Rows are points. The points of each table are mixes of a few directions, plus a little noise. Count the directions of each table, and those that both share. Where both have some left over, give the other angles between the two spaces (their principal angles), to ten degrees, smallest first.
(in the rows, 128 means zero)

First:
[[121  76 105]
 [132 154 139]
 [136 181 151]
 [123  95 113]
 [122  84 109]
 [137 192 156]
 [126 113 121]]
Second:
[[123  95 114]
 [121  77 106]
 [136 187 154]
 [132 152 139]]
Directions: first 1, second 1, shared 1

First, 8 rows:
[[112 145 102 147]
 [200  85 164 105]
 [104 130 108 117]
 [ 98 174 183 168]
 [141 102 153  92]
 [116 130  95 130]
 [119 121 119 113]
 [133 138 101 151]]
Second (7 x 4):
[[ 69 151  76 133]
 [151 110 133 116]
 [147 157 207 171]
 [143 113 127 116]
 [148 108 125 112]
 [ 92 145 101 134]
 [145 111 125 114]]
Directions: first 3, second 2, shared 2

First, 10 rows:
[[121 130 141 141 142 140 133 113]
 [145 150 123 103 127  87 107 168]
 [143 109 138 121 145 142 130 102]
 [119  60 153 143 132 161 158 139]
 [135  78 131 126 125 156 143 112]
 [157 108 147 101 150 109 119 154]
 [177  98 134  82 145 109 113 137]
 [ 75 212 114 175 113 123 126 120]
 [123 114 127 138 128 155 138  93]
 [ 86 219  73 150  73 100 112 142]]
Second (7 x 8):
[[ 76 211 136 191 149 156 133  58]
 [148  87 124 104 118 122 129 153]
 [147  69 142 113 133 137 139 143]
 [121 137 147 141 150 135 131 115]
 [150 119  94  92  91  97 113 168]
 [104 160 107 151 110 141 130  98]
 [151 112 145 105 145 106 120 160]]
Directions: first 4, second 3, shared 3

First (11 x 11):
[[ 74 155 123 173 172 125 135 143 136 173 152]
 [121 161  81  99 136 167 128 153  95 145 153]
 [156 117 113 112 121 139 141 143 125 125 102]
 [147 110 124 135 133 126 149 145 141 135  91]
 [164  74 203 129  78  76 106  66 159  62 103]
 [158 143  97  60  93 164 109 125  85  99 152]
 [121 117 162 142 119 103 114  99 142 111 135]
 [126 148 119  92 108 144 102 111  99 108 169]
 [148 119 134 107 106 128 119 115 122 105 127]
 [ 97 129 131 182 170 114 152 151 155 171 111]
 [ 97 134 121 178 173 122 154 158 149 176 113]]
Second:
[[124 129 135 126 128 133 126 127 123 132 121]
 [132 128 120 131 127 122 131 130 134 124 136]
 [ 79 126 217 100 137 197  94 108  60 173  42]
 [150 129  89 140 123  99 142 137 157 109 165]
 [ 95 127 188 108 135 174 105 115  82 158  70]
 [143 128  99 137 124 106 138 135 150 113 155]
 [154 129  82 142 122  92 146 138 163 105 172]
 [148 128  93 139 124 101 141 136 155 110 162]]
Directions: first 3, second 1, shared 0; angles 90

First, 8 rows:
[[134 164 133 128 146 106 119 163 159  82  71 150 138  79]
 [131 112 127 142 114 152 135  89 133 127 149 130  99 160]
 [160 143 167 175 129 150 152  84 179  91 100 157 119 129]
 [152 142 178 146 145 113 157 139 130 160 113 122 201 106]
 [102  93  91 102 109 138 114 120  85 163 183 103 100 168]
 [ 83 104  69  69 121 108  93 175  66 166 169  94 118 136]
 [142 125 154 145 129 134 147 111 129 148 135 125 152 136]
 [119 141 105 118 130 122 107 144 143  86 103 143  97 111]]
Second (8 x 14):
[[123 145 106 127 128 129 107 133 159  66  95 153  80 112]
 [ 96 120  94  75 135  92 105 194  71 174 148  94 162 110]
 [120 119 125 111 131 116 127 148  98 165 147 108 155 128]
 [149 143 141 167 122 155 134  81 187  61  95 166  77 133]
 [122 130 118 119 129 124 120 139 126 122 124 128 124 123]
 [103 123 101  87 134 100 109 179  85 161 142 103 152 114]
 [162 126 173 180 121 161 163  62 164 121 129 144 124 155]
 [151 118 165 158 124 147 157  88 134 153 144 126 148 151]]
Directions: first 3, second 2, shared 2

First (9 x 20):
[[165 130 132 123 128 124 149 151 115 118 122 136 155 151 121 108  94 120
  122 158]
 [144 140 126 148  91 144 120 137 152 141 134 142 137 106 136 127 105 125
  125 116]
 [111 130 130 125 129 130 132 134 130 129 129 133 129 122 129 127 142 124
  134 119]
 [ 91 124 133 109 152 121 144 138 115 120 126 129 128 134 124 122 162 121
  139 123]
 [110 124 130 118 143 123 133 127 120 124 126 125 124 132 126 128 147 127
  133 127]
 [115 131 121 149 105 140  98 104 154 145 136 124 104  96 139 150 136 138
  127  97]
 [163 108 126 109 177 101 132 102  87 107 115  97 120 179 112 130 114 140
  114 176]
 [106 134 140 106 137 126 168 175 116 116 125 150 160 139 122  98 142 106
  142 134]
 [145 131 114 165  91 143  77  83 162 153 137 115  95  92 142 162 111 149
  115 101]]
Second (11 x 20):
[[129 130 134 173 131  78 116 112  97  92 181 130 127 125 122 103 132 117
  152 129]
 [126 133 127 148 131 117 126 118 109 119 146 123 121 130 123 114 139 129
  128 131]
 [146 157 126 137 172 108 144 186 168 123 183 108  92 150 140 249 163 132
   93 152]
 [123 110 130 102 135 110 136 143 142 109 120 141 156 130 127 129 110 109
  137 126]
 [140 117 134 118 123 140 119  99 124 141 103 116 119 139 133 119 115 144
  140 134]
 [122 104 123  91 149 125 123 125 131 122  98 129 141 130 122 136 121 124
  133 126]
 [113 122 119 112 138 147 130 111 104 139 100 120 124 130 115 105 142 137
  111 130]
 [127 153 125 145  98 163 133 147 147 156 131 137 123 111 134 130 135 133
  111 117]
 [127 119 121 122 133 143 109 105 122 141 104 126 120 116 126 125 132 141
  137 119]
 [127 142 132 147  82 147 130 143 148 139 133 151 147 101 136 103 111 118
  137 108]
 [128 119 136 114 115 132 142 119 121 128 111 126 141 146 129  95 109 125
  128 138]]
Directions: first 3, second 6, shared 1; angles 30, 50
